Each row of a before or after table is a point. One or more steps were done to the points. Then noise was added and the rows were shuffled. The steps act on how far a point lies along the listed directions, d1 being the first. Name the steps. A step turns or swaps two directions, mirrors them in a line or flattens them onto one, adds a multiple of one to another, or multiplies one. Angles are multiples of 10 degrees, from the lower direction toward the higher: turns from -170 to 170, lines from 10 to 170 but not 90. Use the fewest steps. Two steps may share a direction if one is a turn and the other turns, adds or multiplies; they go together, in the order done. Otherwise the lowest direction goes first.
(in the rows, 128 means zero)

Directions:
(1): [167 127]
(2): [127  89]
Before (14 x 2)
[[110 130]
 [ 94 174]
 [126 173]
 [ 97  94]
 [140 167]
 [130 156]
 [101 120]
 [104 110]
 [ 85  97]
 [123 160]
 [ 98 113]
 [101 171]
 [121 140]
 [ 93 101]]
After (14 x 2)
[[154 117]
 [160 103]
 [171 115]
 [116 170]
 [143 130]
 [158 122]
 [107 169]
 [119 157]
 [129 155]
 [113 180]
 [178 138]
 [136 145]
 [182 143]
 [125 161]]
Steps: turn d1 and d2 by 110 degrees

Directions:
(1): [150 109  92  85 103 129]
(2): [ 85 138  98 107 160 109]
(3): [162 126  91 163 150 109]
(4): [153 183 129 108 143 146]
(5): [116 161 117 143  82  98]
Before (11 x 6)
[[105 126 115  98 147 109]
 [122 109 127 117 108 126]
 [133 112 110 126  92 119]
 [106 112 105  96 142 127]
 [ 91 111 138 158  94 109]
 [112 109 128 171  95  88]
 [ 88 136 117  88 120 119]
 [109 101 141 164 123 125]
 [146 121 137 124  79 130]
 [116 150 117  88 137 134]
 [118 143 110 104 138 128]]
After (11 x 6)
[[105 120 118  97 152 115]
 [ 82 150 113  93 104 107]
 [111  93 108  88 164 141]
 [138 142 130 131  47 111]
 [ 92 139 114 195  33  47]
 [119 148 108 105 140 128]
 [104  91 142 166 119 123]
 [120 109 122 121 102 123]
 [120 151 115  85 144 139]
 [123 127 101 136  63  98]
 [ 72 133 128 177  44  76]]
Steps: multiply d4 by 1.3; multiply d5 by 3

Directions:
(1): [159 106 164  98  82 127 122 141 104  89 149]
(2): [116  96 154 153 151 158 188 135 140 110 150]
Before (14 x 11)
[[124 151  88 154 151 118 132 101 156 161 102]
 [136 182  81 114 106  94  36  93 125 172  93]
 [141 111 154 113 108 129 124 137 122 129 146]
 [162 103 173 135  90 133 147 146 130  98 153]
 [151 127 145 132 111 121 123 135 130 114 114]
 [111 150  98 131 141 130  91 115 132 167  96]
 [137 105 166 125 103 160 170 139 141 108 146]
 [153 143  81  91 119 102  58 116 109 144 103]
 [104 137  89 158 180 128 129 108 164 156 123]
 [131 142 126 109 138 111  86 119 111 139 121]
 [110 138 112 129 148 113 115 105 164 155 120]
 [ 88 149  83 170 178 121 118 115 125 182  95]
 [187 130 166  53  36 103  76 144  83  81 131]
 [159 129 134 124 122 137 107 136 117 114 125]]
After (14 x 11)
[[ 88 102 145 186 203 178 234 131 170 128 133]
 [126 107 149 134 135 143 151 133 135 137 145]
 [141 124 128 150 154 150 138 134 133 125 126]
 [108 131  70 150 193 134 130 108 148 165 105]
 [147 148  97 103 111  98  61 114 127 134 120]
 [151 158  92 121 108  99  89 104 135 149 101]
 [142 106 169 116  93 155 159 139 134 104 146]
 [125 142 115 108 124 102  93 108 153 149 121]
 [114 147  99 130 137 129  84 115 130 166  95]
 [106 139 123 137 174 129 117 116 130 151 122]
 [146  98 168 157 116 144 169 146 142 105 153]
 [ 93 171  73 174 181 128 106  89 163 193  93]
 [127 159  92 120 116  92  57 120  90 165  93]
 [138 123 143 151 133 132 143 134 141 121 116]]
Steps: swap d1 and d2

Directions:
(1): [134 103  92 105 104 145 157  65 134 133  82 121 112 174 111 125 100 129]
(2): [141  97 164  92 134  98 144 142 132  95 109  71 110  97  84 105 133 111]
(3): [108 137 123 133 151  63  95 120 122  92  96 143 130 179 138 137 158  93]
(4): [151 153 112 137  93  86 167  98 135 132 187 116  87 131 141 119 165 120]
(5): [154 144 157 158 135 116 181 152  75 102 127 158 118 155 106 140  88 140]
Before (10 x 18)
[[116 128 113 106 131 183 129 130 152 151 128 124 133 116 150 113 123 141]
 [124 115  98 137 128 202  95 125 136 175  89 179 162 123 141 153  82 164]
 [122 173 149 175 149 132 113 155 123 131 186 168 150 127 161 134 131 148]
 [ 98 143 107 123 148 207  68 127 155 190 120 153 203  99 140 140 105 148]
 [143 103 136  88 102 103 156 102 153 121 150  68 104 112  86  85 127 111]
 [111 163 120 161 120  75 110 144 161 135 174 160 154 152 177 143 188 119]
 [131 152 121 130  80 181 176  91 141 161 161 137 122 117 137 109 110 155]
 [128 116  95 107  92 157 113 105 163 168 158 105 103  97 131 110 161 103]
 [121 116 180 116 143 132  96 189 110 101 115 123 163  98 112 124 109 111]
 [115  74  99  61 105 148 130  74 170 148  89  80 117 116  99  90 139 135]]
After (10 x 18)
[[150 109 114 116  92 192 167 120 125 163 140 124 100 108 103 119 100 128]
 [101 117 133 128 162 162  86 123 143 122  93 144 166 152 135 125 104 139]
 [139 112 120 106  97 129 154  98 144 136 146  97 116 133  99 100 109 125]
 [130 112 135 139 126 145 163 134 122 121  75 164 169 188 112 146  77 149]
 [112 125 169 120 141 132  78 186 121 108 124 133 168 101 132 127 125 107]
 [138 149 129 149 122 123 102 158 144 158 182 147 132  66 158 136 158 140]
 [134 165 150 144 140 171 115 164 133 172 186 136 174  58 130 132 121 151]
 [126 143 128 113 133 168 143 146 144 146 154 118 120  99 147 111 130 142]
 [156 132 131 122  90 130 195 122 126 149 198 109  96  89 110 100 139 162]
 [104 135 106 105  84 160 135  77 172 157 143 112 129 114 146 101 141 132]]
Steps: swap d1 and d4; multiply d2 by 0.4; mirror d3 and d5 in the line at 30 degrees

Directions:
(1): [131 128 124 137 127  69  94 126  76 164 161 116 107 110 129 129 115 183
 123  97 109 124 174 132 116  94 127 152  85 130  94 178]
(2): [133 104 103  95 176  79 103 145 183 193 112 163 134 144 123  66 133 144
 132 142 139 127 109  97 120 150 106 129 117 111 152 134]
(3): [103  91 139  98 128 139 126 163  70 135 114 146 150 151 155 131 184  68
  76 120 155 103 148  94 130 111 115 128 126 138 134 168]
Before (14 x 32)
[[129 150 138 137  88 164 142 102 107  90 130 102 115 124 110 154 132  99
  130 126 126 142 124 143 132 155 115 112 133 119 149 105]
 [120 124 133 135  96 169 144 120  81  90 127 114 143 131 154 164 169  86
  103 119 134 126 126 127 132 122 131 134 163 137 118 132]
 [120 150 128 164 109  92 113 117  66 123 161  87 103 103 119 149 111 164
  126 100 114 138 149 148 134 117 138 138  90 130  92 165]
 [140 153 151 165 132 113 115 132 132 115 157  98 119 101 115 140  90 178
  150 123  96 156 139 138 123 114 136 139 112 136 129 154]
 [117  74 103  71 201  52  85 164 162 238  95 190 154 155 143  70 151 125
  113 158 161 104 111  78 118 123 107 135 106 110 160 148]
 [139 148 118 170 109 163 147  93 139  86 150 121 110  96  97 165  79 152
  182 137 127 165 113 151 144 143 143 131 141 151 125  89]
 [134 109  99  99 162 110 139 120 194 141 132 144 119 141 122 116 111 123
  135 141 127 129 104 125 144 143 126 130 144 116 144 113]
 [115 111 141 110 150  78  89 152  81 185 141 147 145 150 138 114 179 130
   90 100 136 104 159  99 102 114 124 130  94 136 125 190]
 [128 115 117  94 162  39  77 164 138 219 141 172 138 147 128  70 130 148
  104 108 142 121 147  95 105 112  99 136  90 111 138 190]
 [150 136 132 166 112 149 114 100 134 131 140 107  99 128 143 147  81 150
  157 140  96 126 125 153 142 129 136 132 128 133 106 111]
 [105 133 165 130  87 171 132 132 106  89 106 104 134 137 129 178 141  83
  114 110 139 122 128 152 140 133 146 113 135 141 118 116]
 [156 138 129 157 107 107 120  97 125  97 148  97 103 110 103 151 100 184
  149 121  99 130 166 159 123 101 139 137 114 129 100 118]
 [147 177 109 188  87 132 128  89 114  86 173  62 106  75 131 168  86 184
  159 102 101 152 152 164 138 112 163 137 138 126  95 100]
 [ 93  73 113  79 153  73 102 184 100 217 125 167 155 140 147  72 182 109
   68 107 148  98 140  65 113 125  70 142  90 121 145 181]]
After (14 x 32)
[[159 130 122 137 126 144 141 102 203  87 112 121 123 134 100 124 110 143
  160 157 119 136 115 143 130 145 131 115 152 119 141  69]
 [133 171 124 171 115 139 144  99 154  85 137  88 113 108 103 143  91 147
  162 136 120 155  92 161 144 161 145 115 133 122 123  93]
 [102 126 165 122  90 172 132 140 111  94  99 111 141 143 131 173 151  73
  110 116 144 120 125 146 139 136 144 111 138 140 125 113]
 [120 126 135 140  92 171 144 118  83  87 128 112 140 131 153 166 165  89
  108 120 132 131 125 131 134 122 133 137 163 137 120 130]
 [148 165 124 148 125  42  81 122 123 179 180 124 106 106 110 115  76 210
  141  90 103 140 164 149 104  96 126 147  82 116 101 173]
 [127 111 112 123 160  17  66 132  75 223 155 138 113 109 139 123 104 205
  126 111 118 114 175 123 109  72 131 160  64 125  95 186]
 [119 135 126 155 100  61  99 129  48 170 188  97 104  78 127 141 105 205
  112  69  89 120 186 140 108  85 107 163  65 133  82 180]
 [143 154  97 147 126 178 155 111 218  87 115 107 142 114 129 121 116 113
  160 154 138 154  79 131 148 170 147 106 185 114 160  42]
 [145 116 126 141 132 164 125 114 173 139 113 133 118 149 146 122 101 111
  151 161 119 122  93 130 147 155 127 117 147 126 136  94]
 [140 150 146 152 148 140 133 136 192 106 129 115 135 118 111 120  96 146
  159 149 109 160  96 130 129 148 133 119 142 129 160 116]
 [137 168 148 169 111  93 102 101  86 134 172  99 112 110 117 159 114 190
  141  91  97 129 163 158 102 107 155 136  98 141  94 155]
 [125 106 112 119 144 171 150 130 176 117 108 166 142 131 111 118 130  89
  156 161 166 151  83 102 148 168 118 116 158 147 169  88]
 [121 131 136 114 102 164 140 118 113 106 115 122 129 139 118 136 155  75
  114 133 141 135 116 121 131 162 105 107 137 115 165 112]
 [122  92 100  89 163  86 123 134 152 163 139 150 120 143 131 113 129 124
  113 125 128 117 131 109 140 124 119 139 124 118 134 150]]
Steps: turn d1 and d3 by -70 degrees; turn d1 and d2 by -50 degrees

Directions:
(1): [179 186 116 139 119 169 133 117 135 178 172 112 162  90 124 154 134 105
 140 136  88 170  91 143 103  89 167 109 110  90 126 133 120 159 143 165
  74 116  94 136 128 121  86 144 115  88 125 160 113  89 131 148 105 157
 165 174 138 144 148 116 105 124  89 131]
(2): [142 140 197  71 119 116 119  99 117 136 176  90 141 127 128 141 134 155
  82 144 160 119 113 136 141  98  86  99  92 174  56 131 130  86 100 169
 143 138 126 151 153 155  83 110 125 140 118 108 104 112 117 130 124  82
 131 111 125 111 157 133  84  74 140 126]
(3): [145 107 108 118 105 129 126 170 102  84 154 153 127  73 152  91 110 138
 155  82 185 121 160 163 149 138 113 147 130 116 136 169  57 135  83 166
 153 132 122  96  97 117 116 125 142 111 129 182 150 105 126 155 144 113
 151 144 122 131 119  83 135  62 109 152]
(4): [102 127 128 173 136 137 107 136 177  97  86 174 161 121 106 137 119 170
 143 147 101  67 157 127 120 111 126 141 112  90  91 174 144 175  90 150
  94 140 154 175 136 169 108 131 150 114 101 102 111 126 148 189  93 126
 111 127 145 121  90 118  95 113 164 146]
(5): [ 84 135 131 172 147 117 119 138  97 112 150 109 105 114 177 102  99 135
 144  89 146 171 139 153  93 130 147  69 102 128 113 111 159 122 139  61
 119 180 118 170 139 114 102  96 103 166 100 109 139  94 144 137 166 178
 112 128 157 157  93 109  90 103 132 145]
Before (12 x 64)
[[128 127 168  96 141 121 138 117  97 110 156 112 122 126 141 122 125 142
  108 121 163 121 117 142 131 114  98 100 105 164  93 133 121 104 118 121
  161 133 101 154 136 128 108 103 114 149 120 118 119 109 113 116 144 103
  129 106 131 127 150 116 106  92 127 136]
 [186 186  89 159 117 192 139 137 143 182 163 134 168  93 117 178 149  97
  142 147  56 163  97 130  84  89 185 141 132  51 184 137 108 187 152 172
   64  95  94 106 130 127  96 175 123  63 129 169 127  91 148 141  99 157
  164 201 128 148 149 115 117 158  84 136]
 [146 145 131 123 149 115 144  91 149 184  78 118 113 198  90 198 165 103
   97 183  55 122  84  84 121 125 138 145 155 140 154  78 170 120 201  88
  120  92 136 111 147 137 190 165 114 128 141  77 107 190 131  62  94 135
  108 107 112 124 169 203 168 249 131  87]
 [143 155 133 135 143 120 121 130  86 136 155 108 111  94 163 117 113 124
  130 103 158 163 123 147 125 139 129  78 115 131 111 119 125 113 138  98
  133 136 111 143 134 118 110 105 114 120 126 140 152 105 135 135 143 168
  143 154 141 137 113 117 105  93 128 148]
 [144 134 150 132 105 133 138 138 148 129 121 143 167 107 111 145 118 143
  132 137 116  99 129 142 118 113 122 133 123 104 105 161 114 151 117 171
  112 135 124 125 138 131  98 143 126  97 129 128 126 112 119 165 117 110
  131 136 123 120 124 111 112 105 139 135]
 [146 125 113 147 129 145 146 148  93 113 179 112  93  68 192  81 117 122
  156  55 189 189 132 194 131 138 153 100 134 134 154 120  82 130 153 102
  140 154  94  78 103  75 107 108 128 128 140 176 156  81 131 115 153 167
  147 157 146 150 102  96 124  97  71 147]
 [168 162 112 132 119 156 138 129 115 161 160 115 152 112 137 132 124  95
  153 133  96 148 115 131 130 113 146 120 128 117 137 113 124 128 159 125
  109 101 105 113 127 117 129 146 130  99 133 162 117  95 147 114 116 150
  146 134 116 127 150 126 148 146  99 119]
 [158 113 132  68 121 115 136 139 110 135 152 130 103 124 113 117 146 131
  104 124 178 112 126 118 153 155  98 145 135 155 134 120  87  90 117 144
  160 117 140  80 126 116 148 117 139 114 139 150 137 151 114 102 134 100
  140 110 123 129 152 142 162 123 119 134]
 [194 165  89 115 120 151 144 109 138 180 145 122 169 105 104 155 142 106
  139 158  88 134  87 117 126 100 158 154 141  93 153 118 120 148 156 179
  108  83 125 105 102 117 123 173 125  81 155 163 113 127 103 113  99 118
  153 165 123 122 153 150 148 165  92 126]
 [154 106 168  67 111 102 128 107  88 136 188 103 111 140 147 122 138 137
  101 131 192 142 123 142 157 149  82 111 108 182 108 114  88  63 109 139
  159 136 108 120 125 125 122  93 131 151 144 140 127 112 115  90 151 107
  129 113 111 127 168 139 119  83 120 123]
 [121 136 113 139 139 128 115 131 111 113 143 120 142 115 159 122 109 138
  145 115 135 137 121 141 123 126 153 104 116 115 107 121 129 155 133 141
  115 154 129 136 126 125 100 114 122 131 115 147 151 108 146 140 134 143
  131 151 157 142 103 102 106  93 109 151]
 [135 136 118 136 124 111 137 125  91 125 185  96 124  86 179 113  99 124
  128  73 183 187 117 179 108 110 146  83 112 129 118 109 128 108 126 109
  129 151  84 128 138  99  81 114 106 151  99 160 159  80 124 123 167 160
  143 135 147 140 127  85 100  84  85 139]]
After (12 x 64)
[[148 157 142 121 140 117 121 125  85 139 163 103 115  93 160 120 115 128
  122 108 162 157 120 147 131 133 120  79 111 137  99 122 120 106 130 113
  137 135 112 141 135 124 105 106 114 119 126 140 147 105 133 136 141 154
  145 150 137 131 120 120 102  85 130 147]
 [143 135 132 120 121 108 137 121  90 127 193  92 130  85 175 116 103 131
  117  78 187 179 113 178 115 105 134  85 107 137 108 114 122  98 116 126
  133 147  84 128 142 105  75 115 110 149  99 163 153  78 119 123 163 144
  146 131 143 134 137  86  97  73  86 139]
 [157 110 112  84 123 121 138 151 112 131 139 142  99 120 113 112 143 123
  118 117 173 115 132 116 151 166 110 154 145 140 155 120  83 101 122 133
  157 114 139  73 117 107 162 122 141 110 142 157 145 154 117 102 136 114
  141 116 124 134 143 139 174 136 115 136]
 [166  98 150  64 101 109 131 121  93 130 180 120 116 132 139 118 141 133
  111 129 194 132 129 142 167 155  81 137 123 172 126 126  61  74 103 158
  162 122 110  97 111 122 135 104 141 136 154 162 133 120 113  92 144 100
  137 120 104 124 168 134 137  86 112 124]
 [165 163 114 137 123 155 136 127 115 161 159 112 149 115 140 131 125  94
  153 131  95 152 115 131 126 113 150 114 125 118 136 110 128 129 162 119
  106 104 104 119 128 114 127 144 128 101 132 158 116  94 148 113 117 154
  142 134 118 129 147 128 145 148  99 120]
 [123 139 121 133 138 126 113 127 111 115 150 117 143 115 157 125 109 140
  138 120 138 136 118 142 124 123 148 101 112 121  98 122 131 150 130 146
  118 154 130 139 128 129  95 113 120 132 115 146 147 109 145 139 133 136
  132 147 157 140 108 104 102  87 111 149]
 [142 121 162  84 133 125 140 122 101 106 153 122 128 119 134 121 130 141
  110 124 168 109 120 141 142 114  93 121 112 161 101 145 101 110 108 145
  167 120 104 138 128 129 116 112 124 134 129 135 121 112 111 117 139  88
  136 110 124 119 158 113 120  89 123 135]
 [139 130 123 147 133 143 145 140  90 116 184 103  89  70 197  82 117 126
  152  56 188 196 128 196 124 131 152  85 127 139 142 114  94 123 157  94
  138 162  93  91 109  78 100 101 122 137 134 164 154  76 131 113 155 171
  142 154 150 151 102  98 114  96  76 146]
 [144 131 138 140 104 135 140 145 149 126 114 151 166 106 112 141 117 138
  141 132 112  99 132 142 117 118 126 140 130  96 117 162 110 159 120 169
  109 133 123 119 133 128 105 148 127  93 131 134 130 114 120 165 119 117
  132 138 123 124 120 108 119 112 134 136]
 [146 146 141 119 150 113 142  86 147 188  83 111 114 200  89 201 167 105
   90 188  56 120  79  84 121 121 134 138 148 147 145  76 174 115 200  89
  118  92 136 115 153 140 184 161 112 131 139  72 102 186 130  63  96 131
  108 104 115 123 172 205 160 245 132  85]
 [171 190  90 174 126 190 138 136 139 184 162 127 162  97 124 175 145  96
  144 143  49 175  96 131  71  90 195 127 128  50 183 129 127 187 162 147
   56 107  93 119 137 125  94 169 113  77 123 157 129  86 152 139 106 173
  159 200 137 155 142 117 109 165  89 138]
 [184 165  76 134 125 152 144 113 139 178 137 125 164 107 110 151 136 100
  149 151  79 141  91 115 116 108 171 152 146  87 167 113 129 155 166 158
  101  88 125 109 100 108 130 173 122  86 154 162 117 124 106 111 104 138
  149 170 128 130 142 149 150 177  93 129]]
Steps: turn d2 and d3 by 20 degrees; turn d2 and d5 by -30 degrees

Directions:
(1): [123 125  79 167  67 136 143 148 114 112 119 171 115  94 157 109  91 180
 113 183 128 137 136 137 113 128 109 108 136  97 156 126 119 111 131 168
 151 130 116 138  99 133 147 125 131 109 161 132 158 143 170  87 202 161
 149 118 199 168 101 153 121 111 144 145]
(2): [142 146 159  91 175 123 175 114 101 119 135 188 114 121 105 129 140 155
 131 112 108 126  91 178 115 112 123  95  86 106 111 122 133 109 106 133
 110 166  73 113 157  97 140 171 160 155 156 121 119 102 137  97 137 143
 141 167 170 113 138  95 199 163  88 133]
(3): [158 152 109 127  90 101 118 129 144 126 148 187 100 173 135 157 162 151
 133  90 143 119 133 144 135 222 145 122  95 170 168 127 129 131 179 164
  93 149 126 107 134 109 123 107 126 140 123  96 113 125 134 102  69 133
 156 105 123 151  96 128  97 158 155 174]
(4): [105 161 102 143 107 152 133 149  93  79 153 109  85 110 132 135  73 122
 147  86 145 160 122 107  78 107  80 169 113 145 120 120 137 148 113 153
  84 123  90 166 123 105 118  97 101 114 171 118  97 122 104 124  97 120
 135 160  72 169 140 171 173 117 109 146]
(5): [183 153 111 137  95 124 134 126 155 141 172 149  81 163 148 108 161 110
 151 121  97 152 106 127 128 161 128 170 152  98 130 152 134 131  80 165
 149 148 153 111 129 130 105 125 118 125  94 158  88 129  87 122 190 118
 157 134 120 161 164  80 145  91 105  60]
Before (13 x 64)
[[110 120  93 162 113 143 133 134 106 109 120 109 119  98 145  99  81 141
  114 159 130 137 139 100 114  84  96 143 159  94 131 120 123 135  86 129
  157 109 132 147 106 148 120 125 123 113 147 151 147 142 128 118 210 140
  133 141 149 152 141 160 143  95 126 111]
 [115 100  99 178  86 134 144 134 138 145 119 109 143  98 153  83 100 137
  112 204 130 134 151 105 119  90 115 131 185  67 130 142 112 119  99 130
  185 101 154 137  91 158 128 111 117  98 118 160 158 143 139 130 249 142
  115 127 197 148 118 129 112  82 147  88]
 [163 156 129 121 131 100 112 125 165 134 156 121 118 188 115 138 178 105
  152  70 132 123 135 122 139 174 146 171 127 165 129 154 145 154 136 134
  117 144 151 108 139 135 113 116 110 127 106 133  98 137  97 150  79 110
  128 140  75 118 142  94 124 134 127 124]
 [ 99  97 168 122 196 143 146 120 106 118  95 121 170  80 119 114 107 128
  112 151 133 119 132 149 130  43 114 101 128 107  76 108 126 116 121  93
  147 132 110 157 151 130 139 164 155 119 149 118 173 121 142 125 149 139
   98 149 171  92 131 140 156 149 110 132]
 [114 117 127 131 130 136 158 139 105 106 142 141 121  93 124 113  91 140
  131 143 107 154 122 135 101  80 102 117 133  93  95 118 121 115 102 143
  142 135 110 134 122 126 138 163 128 117 165 143 145 137 134 118 184 139
  136 155 156 130 147 137 170 113  91 108]
 [ 79 127 127 125 143 138 150 130  95 122  97 122 158  74 108 123 103 151
  101 147 129 129 137 135 120  98 123  90 100 119 116 127 131 108 133 114
  125 127  96 142 137 114 158 148 150 130 159 132 163 120 149 110 125 151
  118 137 168 109 110 148 144 162 129 166]
 [113 119 105 172  89 145 123 153 114 108 125  86 111  85 141  98  89 130
  131 170 135 165 117  82  93  79 106 150 154 103 106 126 134 113  93 135
  154 113 117 157  90 148 135 117 120 104 156 161 135 153 127 132 184 129
  139 130 131 141 138 150 143 102 126 118]
 [144 137 147 124 142 134 125 138 132 139 134 104 111 159 119 129 136  90
  144 111 108 144 124 121 148 112 139 162 138 137 117 143 132 127 113 114
  128 137 148 120 141 138 106 138 129 132 113 140 107 138 104 150 129 124
  116 109 101 120 145 111 152 121 126  93]
 [ 94 118 135 124 128 135 138 134 100 130  99 124 152  80 139 109  91 163
  113 183 133 118 136 125 129  91 122  88 130 107 107 111 131 115 115 115
  154 130 112 148 121 129 161 144 129 125 148 129 158 132 154 121 188 137
  117 132 184 120 114 123 124 123 144 137]
 [ 89 116 123 162 134 137 129 138 101 129 104  90 139  84 142 101  80 125
  118 189 128 142 132 106 120  55 100 140 166  81 118 131 114 119  95 125
  178  98 143 146 106 154 128 129 123 105 127 163 163 143 142 127 201 126
  118 144 145 137 151 143 137  80 118 101]
 [163 138 152 123 138 111 151 115 147 131 152 152 102 146 124 112 161 109
  149 119 104 129 100 139 138 123 155 136 128 109 107 139 143 124  94 129
  134 143 127 106 142 136 114 147 129 143 104 147 102 109 102 127 158 127
  130 147 139 122 156  99 143 124  88  74]
 [ 86 108 107 136 109 154 134 143 109 108  96 116 155  69 135 114  71 161
  119 185 136 128 126 115 118  80 110 108 166  85 111 124 111 120 112 132
  151 116 126 132  96 134 146 128 125 112 163 130 163 128 155 124 209 151
  122 115 178 131 113 157 122 104 122 129]
 [147 133 166 106 167 119 130 110 146 135 152 113 120 169 110 132 180  82
  143  97 108 124 123 124 135 140 142 146 120 129  98 135 139 132 105 108
  126 131 140 116 154 128 124 137 128 140  96 126 101 129  72 147 100 114
  132 152  74 113 168  65 158 139  92 115]]
After (13 x 64)
[[135 174  79 152  60 125 131 141 129 120 156 153  93 135 143 125 134 139
  134 109 122 154 134 118 117 196 123 147 111 137 154 150 140 127 132 178
  113 142 128 130 130 107 128 102 119 121 122 135 111 128 105  96 126 138
  162 121 126 174 121 132 126 128 135 144]
 [128 109 114 156  83 100 107 140 136 131 102 153 135 124 134 135 147 171
  111 159 153 116 138 117 133 174 157  91 113 153 153 118 125 104 187 135
  132 130 122 117 103 145 152 120 145 129 140 116 163 152 172 107 105 151
  149  82 167 119  74 149  72 162 180 198]
 [113 122 112 141 103 101 158 124 108 126 109 210 140 117 124 134 121 206
  102 152 162  99 149 165 117 162 136  64  89 129 164 112 109 109 185 144
  109 140  89 116 124 106 155 120 148 139 162  88 169 120 190  81 128 170
  130 125 228 134  57 145 117 177 168 210]
 [121 117  95 151 103 107 116 132 117 122 108 171 136 133 138 138 119 182
   97 142 159  99 156 129 143 174 135  93 113 147 176 110 116 129 173 136
  125 121 128 118 114 135 133 121 139 135 144 103 166 137 165  94 127 153
  144 106 178 138  81 169  83 155 178 195]
 [121 116 165 109 192 127 128 117 141 137 116  68 169 133  96 118 147  94
  137 116 119 120 132 117 138  70 136 149 147 127  84 147 137 141  99  79
  147 127 142 125 140 152 132 150 123 126 122 156 130 136 113 175 126 110
   89 161 103  71 161  98 154 126 103  97]
 [ 89 124 148 130 149 128 136 127 112  92 118 107 135 102 113 139  95 118
  133 110 152 118 130 117 115  81 133 122 107 155 109 113 141 136 139 101
   97 112  96 146 134 131 130 123 117 130 154 115 128 112 129 140  78 128
   96 146 108 108 123 178 131 145 114 150]
 [ 98 116 171 113 181 131 118 119 124 119 126  79 146 136 106 142 142  84
  130 100 136 120 143 114 125 104 131 135 113 148  94 119 138 137 131  87
  113 108 127 142 146 129 136 127 123 128 123 109 126 130  93 158  58 115
  108 149  62  99 152 110 148 151 102 159]
 [107 120  93 151  78 116 117 152 124 102 138 149 121 123 138 147  93 156
  127 117 147 137 162 117 114 165 118 115 116 161 144 111 117 132 184 157
  106 125 129 134 107 124 136 117 110 112 160 103 152 146 154 115  91 140
  139 107 122 149  96 182  93 137 153 183]
 [115 139 115 140 108  89 120 130 114 126 107 195 125 139 131 160 136 187
  109 137 164 103 146 154 138 193 144  87  88 161 182 115 113 111 207 157
  111 132 118 109 128 117 140 115 141 136 136  92 166 135 185  81  72 146
  148 105 169 140  76 154  87 160 170 216]
 [134 160 102 134  74 117 129 142 112 116 143 185  94 126 157 135 119 180
  132 130 146 130 135 134 119 188 125 108  97 147 144 110 137 129 144 172
  108 156 103 138 127 101 150 109 115 129 148 105 120 124 142  91 136 139
  156 122 157 169  95 124 116 136 160 171]
 [130 138  88 126  67 119 127 141 127 103 124 199 117 127 142 150 118 195
  125 137 150 116 124 142 127 198 132  97 117 132 164 126 113 121 172 178
  110 150 118 105 105 107 140 110 127 130 156  91 143 124 162  87 141 162
  159  89 176 157  81 151  88 144 151 184]
 [119 123 162 112 160 126 122 138 116 133 113 106 136 146 105 144 130 107
  130 110 128 126 134 130 155 109 146 129 114 159 121 123 129 121 147  95
  108 132 127 124 144 135 120 140 141 141 131 116 131 135 134 147  86 133
  101 102 117 101 117 130 140 150 144 140]
 [157 159 102 144  94 113 120 135 133  96 160 191  82 159 152 151 140 143
  143  73 155 135 138 144 117 203 119 149  94 176 146 118 133 136 175 180
   86 159 122 143 149 100 112  98 119 120 137  79 118 120 117  91  64 135
  157 118 111 176 104 151 113 159 144 175]]
Steps: turn d2 and d4 by 110 degrees; multiply d3 by 1.3; turn d3 and d5 by 150 degrees
